Each row is a point. A path goes straight from each point to the next, and from the last back to the first. The post is the endless flat space through its rows: a point in 2 columns, a line in 3, a plane in 4, and so on, so that a path can go around it. How many times does the path go around the post? Going back the other way cancels.

Post, 2 rows:
[[-21  23 -14]
 [ 33 -15   9]]
Path:
[[ -2  -2 -29]
 [-32  -8 -32]
 [-22 -17  26]
 [-28  50  33]
 [ 38  43  -4]
 [ 19  10 -29]
 [ -5  -3 -23]
 [-33  -1  -6]
 [ 43 -26  42]
 [ 26  40  33]
 [ 66  24   2]
 [ 72 -23 -12]
 [ 38 -37  -3]
 [-24 -35  28]
 [ -9   9   8]
 [ 27   8  36]
 [  2  64 -17]
 [ 10   7 -64]]
Times around: 3

Post, 8 rows:
[[ 32 -46  14 -35  15  28 -30 -17  34]
 [-47  38  26 -10  10 -36  -8  25 -11]
 [ -1  15   6  15  12  13 -31 -19   1]
 [-40  52 -12 -46 -46 -27 -13  13 -15]
 [ -8  32   0 -56 -13  12 -10   4 -37]
 [ 25 -26  15   6 -10   7  -5   5  11]
 [-44   6  25 -13  34  62 -39  28  12]
 [-26 -32  12   8  37 -15  29 -29  27]]
Path (30 x 9):
[[   8  -17  -10  -25   -9   23  -43   37   40]
 [  25    7   -6    0   30   28  -49  -45   35]
 [   9   34   32  -19    5   37  -45    6   -5]
 [  39  -62   31  -13   19   46  -17  -23   26]
 [ -33  -40   38  -26   28  -42    3    5   -5]
 [  42  -24  -16   19   -2   34  -46   -7   10]
 [  26  -23    9  -16   44    6  -11  -30   17]
 [  13  -25  -21  -32   36   46    1    3  -17]
 [ -23   20  -17  -39    6   -7  -47  -35  -21]
 [ -50    4   13  -36    3   30  -25  -32  -14]
 [ -27    0   35  -67  -35    5   37   38   -2]
 [ -57   41   38    3    8  -62   35   48   19]
 [  18   -9   10    2   20   20  -31   -3   40]
 [  20  -26    0  -25   -6   36  -20  -15   56]
 [ -17   15  -17   -3   17   67  -19  -57   -6]
 [  19   26   -7   -9  -43    1  -49  -27  -28]
 [ -44    6   -3  -47  -11  -36    1    9    4]
 [ -34   22   -6   16   -3   54  -14    8  -51]
 [ -35  -20   26   -9  -38  -32   -5   20   22]
 [ -54   42   17   17   18  -19  -16  -19   12]
 [ -53   54  -17 -110    9  -25   -6  -32    0]
 [ -32   11   13  -48  -30    9   14   38    7]
 [ -40    5    3  -20   -5   28    0  -35    0]
 [  49  -10  -14   -6   -1   19  -80  -63   -2]
 [ -39  -37  -20  -35   48   25   33   -9    0]
 [   4   28   -7  -60    8   45  -24   -1  -23]
 [ -16  -10   26  -29   36   45    2   -4   41]
 [ -38  -20   71  -75   30   19   -3   71   11]
 [ -20    9    3  -14   -6   10  -41  -45  -26]
 [  20  -28  -17   -5    8   43  -72  -52   28]]
Times around: 2

Post (17 x 18):
[[ -1  37 -51  11 -54  23 -33 -13  55  19  -5  15  -2  17   0  -4  24  -4]
 [ 55  11  49 -12  27  19  37   5 -21   8  -3  11  26 -18  23  24  58 -13]
 [ 24  39 -43  -5  -9   5 -23 -34 -16 -17   5   2  -3   9 -12 -12  -9  14]
 [  4   4  20 -20 -36  29  -2 -32  -5 -24  31   9 -45 -52 -21 -49  19  18]
 [  5  10 -35  37  -9 -27 -55  -7 -21   0  -7  19   1 -22  37  15  29  -3]
 [  1  16 -51  55 -19  12 -15  12   8 -13 -11  28 -13  27  14   7 -45 -11]
 [ 11  -2 -38  35   9  18 -40  43  22 -17  13 -10  -8   7   5 -20   4 -26]
 [  4  18  45 -29  -4  48  -3  33 -33 -22 -20  22  17  16 -29  43  40  39]
 [ 36  19 -51  13 -17  24 -36  30  -2 -28 -22  16   1 -29  38  -4  -3  -4]
 [ 16 -12 -50 -11 -27   6 -24 -26  30 -37   1  25 -18  32  11  18 -17 -14]
 [ 12  15 -56   2   0   2 -43 -10  20   1 -22  41 -39  -9 -25  -4   4 -23]
 [ -6  17  13 -54   4  52  34   3 -54   8   7  -6  -1 -27  11   3  50 -13]
 [ -7  36  38 -49   3   2  17  44   0  15   2  30  -4  -2  37  26  17  35]
 [-33  18  32 -16  13  52 -31 -61 -19  11  14  23  -5 -32  -5 -85  28   9]
 [-13  21 -11  40   5  -5 -16   8 -10 -39 -37  16 -27  28  21 -11  24  14]
 [-26  35  -4  26  36  11  10  22  -6 -26 -29 -51  23 -59  42  16  13  14]
 [ 30  13  53 -34  -7  22   2  22 -33  10 -37 -15  15   1   2  12  19  -6]]
Path (31 x 18):
[[ 80  10 -26  17   7 -33  32 -10   5  14   2  -3  41 -14   6  54  22 -37]
 [ 25  38  -9 -15  18 -38 -36   6   9  41 -82  54  23  13  31  71  46  34]
 [ 42  13 -32   4 -11  41 -11  11  -6  37  24  40  -3  10  55  25  39 -19]
 [ 10  22  -8 -41 -62 -12 -46  43  56 -21  22  54 -84 -23  32  13  19  34]
 [  6   8  16  21 -15 -13  15 -29  23 -18  23  21 -11  41  17   9  57 -17]
 [ 33  40 -10   2 -25 -14  24 -24  -6   7 -52  14  48  33   0  36   1  -3]
 [-71  17  -6  32  48  61 -28  48 -25 -26 -36 -65  41 -43  16 -45  13  41]
 [ 34  -8 -19  -8  12   5 -12   6 -24  12  26   8  -3 -66  43 -14 -55  -7]
 [ 40  12   4 -13 -34   2  -3 -47  10 -34  -8   0  -8  -6  13  32  55  18]
 [ 24  28  -9 -57 -35  26  39 -43   3  -4  55 -27   8 -30  38  21  24 -45]
 [ 63 -14   2  31 -19  32  41  19  28 -15  40 -26  14 -31  -3  11  39 -88]
 [ 30  56 -28 -35 -36 -17 -12   8   2  29 -15  67   5  -8  19  -9  -8  52]
 [ 12 -25 -40  18   5   6 -37   7  -3 -34  11 -37   0 -70  25 -62  -8   7]
 [  1   0 -38 -14 -36  23 -29  34   1 -30   6  42 -20  18  12 -40 -11   0]
 [ 92  -2   4 -33 -69  -2 -39  30 -69 -66  -5  39 -16 -38  36  19 -66  28]
 [-19  43 -15 -18 -21  13   3  52  48   7   9 -10   3  15  82  28  37  -6]
 [ 12 -15  13  58   5  58  15  19  12 -39 -23 -26  -5  83 -20  30  31  -2]
 [ 72  33 -52 -14 -12 -22  17  35  15   0 -20  15  15 -74  40  51  34  56]
 [-23 -13 -51 -35  14 -17 -52 -63 -44  16  48  45   6 -52  26 -24  67 -17]
 [ 19   0  25 -13 -10  -3 -36 -12   1 -54  18   5  10   0  -4 -35  27 -18]
 [-28  60  69  -7 -23  36 -45  12   0  28  15  58  10  36 -39 -11  27  47]
 [ 18   2 -31 -27  27  24  -8  -5  24 -36 -10 -13 -61 -64 -42  10  35 -23]
 [ 16  13  34  32  15  11 -16   2  -1  29 -52  31   4  38   6   1 -26   2]
 [ -3 -11 -47  16 -15  26 -21  34  -5  -5  -3   1  28  19  -6  15  28  18]
 [-34   9  -5 -35  16  29   6 -13 -48 -40  -3  42   1   1 -30  -5  45  -1]
 [-13  16  19   1   9  48 -52  21 -13  19 -26  74 -30 -37 -50 -28  21 -49]
 [ -2   5  11 -22 -75  41 -72   8   3  -1  42  -1 -27 -22   5  13  24 -17]
 [ 10   9  -2 -38  10  23 -25  -4   0  10  22  -4   6  -7  -8   5  38   7]
 [  2 -18 -16  28 -32  11 -54 -16 -18 -27 -39  38  -5  17   8 -24  16  49]
 [-22  23  27   0 -44  32 -12  23 -29   3 -33 -16  31 -59  17 -23  -6  24]
 [ 47  53 -61   0 -90  25  12  55  46 -11 -14 -24 -15  -6 -31  37  47  -7]]
Times around: 1
